Each row is a point. The points of each table are mixes of a few directions, plus a little noise. Count the directions of each table, and those that both share. Where both have some left over, give the other angles between the two spaces (their principal angles), to ten degrees, smallest first.
(in the rows, 128 means zero)

First (7 x 2):
[[112 159]
 [129 124]
 [112 161]
 [125 133]
 [115 155]
 [162  58]
 [139 105]]
Second (4 x 2):
[[143  97]
 [105 174]
 [118 148]
 [145  93]]
Directions: first 1, second 1, shared 1

First, 7 rows:
[[113 119 154 154]
 [146 123 131 113]
 [147 119 140 116]
 [117 138 110 130]
 [148 157  56  77]
 [127  98 194 159]
 [ 98 142 111 147]]
Second, 5 rows:
[[156 132 159 118]
 [164 134 168 114]
 [124 116 147 183]
 [ 95 128  79 114]
 [102 129  87 112]]
Directions: first 2, second 2, shared 0; angles 30, 30

First:
[[141 180 112 120 195 166 147 146]
 [172 134 185 191 103  84 118  81]
 [137 145 101 108 145 124 135 111]
 [115  97 141 133  93 122 117 155]
 [132 128 112 110 102 152 108 182]
 [ 93 112 112 105 132 156 127 111]
 [106 100 132 129 126  92 144 108]]
Second, 8 rows:
[[125 127 128 128 130 128 129 126]
 [173 150 131 139 100 128 105 161]
 [125 126 128 127 130 128 130 126]
 [153 141 130 134 113 128 115 146]
 [  7  68 120  99 202 128 190  40]
 [136 132 128 130 123 128 124 134]
 [167 147 131 137 104 128 108 156]
 [138 133 129 130 122 128 123 135]]
Directions: first 5, second 1, shared 1

First:
[[111 156  78  94 104 180  73 144 144 166 105]
 [115 149  90 101 109 168  85 143 142 157 111]
 [123 135 116 121 123 140 117 133 131 138 122]
 [132 122 137 135 133 117 140 123 124 120 133]
 [128 128 128 127 129 129 129 128 129 128 128]
 [139 111 158 149 142  97 162 118 118 106 145]
 [138 112 154 147 143 101 158 119 119 108 141]
 [113 153  84  99 108 171  81 143 143 160 106]
 [154  87 204 181 162  50 210 100 103  70 165]]
Second:
[[100 120 118 123 150 127 139 167 163 116 151]
 [100 110  92 134 103 118 149 121 122 110 114]
 [120 130 134 127 128 123 121  97 138 141 139]
 [ 90 115  57 149  98  61 128  77  91 145 109]
 [173 152 202 105 196 174 108 214 170 126 165]
 [142 134 127 130 141 121 122 156 118 129 125]
 [153 136 167 122 115 162 124  95 128 131 122]
 [147 127 126 135  96 139 132  98  96 125  99]]
Directions: first 1, second 4, shared 0; angles 90

First, 9 rows:
[[140 121 146 110 125 187 122 131 142 115  91  77 123 132]
 [112 133 141 158 101 154 155 175 114 143 142  97 101 153]
 [168 153 145 126 130 141 108 130 130 145 104 111 130 127]
 [145 118 106  86 162  92  93  63 146 107 112 177 165  94]
 [128 101 118  89 150 138 111  84 149  94 101 133 149 110]
 [109 121 136 144 111 154 150 155 123 130 135  99 109 144]
 [151 144 156 135 114 180 127 157 129 141 103  71 113 143]
 [ 93 121  94 142 134  50 141 116 114 130 182 203 138 118]
 [108 142 109 161 122  61 144 142 104 151 182 185 125 130]]
Second:
[[166 175 149 120 118 121 110  53 122 101  89 178 118  94]
 [178 113 105  99 157 113  97  83 155 148 107 158 145 132]
 [106 149 144 140 105 139 146 142 124 108 137 122 124 110]
 [119 160 138 151 100 120 149 141 126 127 151 149 118 111]
 [134  90  98 129 152 106 121 148 129 173 146 124 131 169]
 [ 97  71  97 130 149 130 140 200 136 166 165  79 142 172]
 [ 82 147 160 148 103 153 149 153  97  91 127  96 112 120]
 [107 112 133  94 130 177 130 145 170  92 116  79 163  94]
 [156 135 125 139 142  92 108  85  94 149 112 166 104 154]]
Directions: first 3, second 4, shared 1; angles 30, 80
